Each row is a point. The ring and each string are closed loops that go straight from each point to the next, and from the last back to the first. Before rounding, they use only three directions, however many columns there are. Count how often each string passes through the ring. Passing back the other way cancels.
In the rows, 128 means zero.

Ring (7 x 4):
[[106 121 191 101]
 [127 140 158 108]
 [150 137 115 109]
 [156 115  95 110]
 [136 104 101 130]
 [ 96 102 151 144]
 [ 90 101 183 124]]
String (30 x 4):
[[156 135  86 125]
 [127 134 121 139]
 [135 121 133 110]
 [154 126 134  82]
 [144 150 140 101]
 [133 145 166  92]
 [124 124 177  88]
 [113 123 202  83]
 [100 125 204 100]
 [100 134 168 136]
 [115 120 152 123]
 [110 100 193  85]
 [ 97  94 229  70]
 [ 91 101 235  76]
 [ 98 127 186 120]
 [107 130 167 125]
 [107 136 190 108]
 [120 141 190  90]
 [134 129 165  85]
 [141 128 148  90]
 [156 142 123  96]
 [170 151  92 107]
 [142 139 105 132]
 [136 129 115 128]
 [149 110 116  99]
 [172 101  90  84]
 [179 105  69  94]
 [170 109  77 102]
 [174  99  91  80]
 [185 110  71  85]]
Times through: 3
String (29 x 4):
[[134 120 127 116]
 [139 133  96 141]
 [160 112  75 121]
 [167  85  79  95]
 [153  89  88 109]
 [138 104  86 140]
 [146  87  81 126]
 [144  88 103 109]
 [130 109 127 119]
 [129 122 107 142]
 [148 119  78 139]
 [177 105  68  98]
 [151 133  88 131]
 [134 134 115 132]
 [128 125 132 122]
 [130 145 123 136]
 [141 161 135 116]
 [137 147 164  90]
 [129 123 170  86]
 [124 117 153 107]
 [123 117 163 100]
 [115 134 149 131]
 [110 151 171 127]
 [120 146 181  99]
 [134 134 174  80]
 [133 125 150  99]
 [127 131 135 124]
 [138 118 138 100]
 [155 118 120  89]]
Times through: 3

Ring (7 x 8):
[[150  98  84 128 155 181 134 137]
 [140  90 136 147 144 191 131 167]
 [127 103 161 151 136 170 124 176]
 [121 139 161 150 142 145 120 167]
 [119 155 128 133 145 114 115 143]
 [121 116  77 106 133 100 109 122]
 [137  96  62 108 142 136 120 121]]
String (26 x 8):
[[147 120 138 155 161 200 138 164]
 [133 108 127 139 143 163 125 157]
 [120  67 143 134 117 152 115 170]
 [120  85 173 151 124 166 120 185]
 [123 127 197 168 141 175 126 192]
 [131 145 149 152 154 161 128 162]
 [123 112 132 134 135 140 118 156]
 [112 106 145 132 122 121 110 162]
 [117 189 167 153 155 121 119 159]
 [125 220 151 153 172 121 124 146]
 [130 149 119 136 154 139 123 143]
 [125 120 112 126 139 129 117 143]
 [111  94 102 109 117  96 103 138]
 [117  96  97 111 123 107 107 136]
 [132 138  94 124 152 131 121 130]
 [130 133  55 102 147 104 115 108]
 [125  88  30  83 127  90 106 100]
 [123  65  59  94 119 111 108 122]
 [127  84  92 115 129 133 115 138]
 [139 119  95 128 152 155 127 137]
 [164 127  55 127 178 192 143 119]
 [170 114  58 132 180 213 148 125]
 [139  72  93 123 136 168 125 145]
 [131  68 105 124 128 158 120 151]
 [142  68 114 136 138 190 130 160]
 [154  92 135 157 159 226 143 171]]
Times through: 1

Ring (9 x 12):
[[138 131 122 142 156  88 110 138 112 103 153 147]
 [130 123 138 123 157  85  83 108 109 137 126 163]
 [122 120 155 105 146 102  70  85 109 168 100 168]
 [124 127 169 102 132 133  77  91 112 179  98 151]
 [133 142 175 116 118 170 103 125 117 164 119 116]
 [138 154 157 132 110 183 139 155 122 128 144  96]
 [134 154 121 141 115 163 168 167 125  86 161 102]
 [133 149 104 147 128 134 167 166 123  70 167 115]
 [137 142 105 150 143 108 147 160 119  74 168 128]]
String (32 x 12):
[[116 146  80 133 120 128 185 147 126  61 153 133]
 [124 140 111 130 129 124 146 136 120  95 143 136]
 [139 144 134 141 135 132 130 153 118 106 155 120]
 [150 149 126 160 143 126 140 179 118  81 181 107]
 [155 149 102 177 156 100 153 196 118  48 203 110]
 [142 139  97 159 158  84 141 165 116  62 179 136]
 [118 128 101 123 143  91 130 115 116  99 132 163]
 [129 133 123 129 142 107 119 127 115 112 138 146]
 [136 137 139 134 140 122 114 137 115 120 143 132]
 [117 124 115 115 145  89 110 101 113 121 119 169]
 [120 117 121 115 157  71  89  93 109 131 116 180]
 [133 113 146 122 173  59  54  95 103 152 119 179]
 [140 120 163 126 165  84  54 108 104 161 125 160]
 [137 129 158 125 149 111  80 118 110 151 127 145]
 [124 132 136 117 135 120 110 113 115 134 121 148]
 [112 120 141  96 138 105  86  76 111 162  92 175]
 [107 113 157  82 137 105  63  54 109 191  71 186]
 [122 119 193  88 136 129  42  66 107 217  75 164]
 [143 136 194 119 134 152  69 120 111 183 118 123]
 [135 138 161 122 131 143 101 126 115 149 127 128]
 [122 134 143 113 127 135 112 112 116 141 117 142]
 [116 134 151 101 117 149 110  99 117 157 101 143]
 [137 149 190 116 108 195 105 133 119 173 119 100]
 [158 161 205 141 109 215 112 174 120 161 152  65]
 [144 151 167 136 119 175 123 157 119 135 147  96]
 [132 142 143 128 127 144 124 136 118 125 137 124]
 [121 144 131 118 114 155 144 129 122 119 128 126]
 [122 152 125 124 102 176 168 146 127 104 138 109]
 [138 164 130 145 102 192 181 182 129  85 168  80]
 [153 167 138 162 113 186 173 203 126  79 187  69]
 [141 162 116 155 114 170 183 189 127  67 180  86]
 [129 157  91 147 114 152 196 176 128  52 173 105]]
Times through: 2
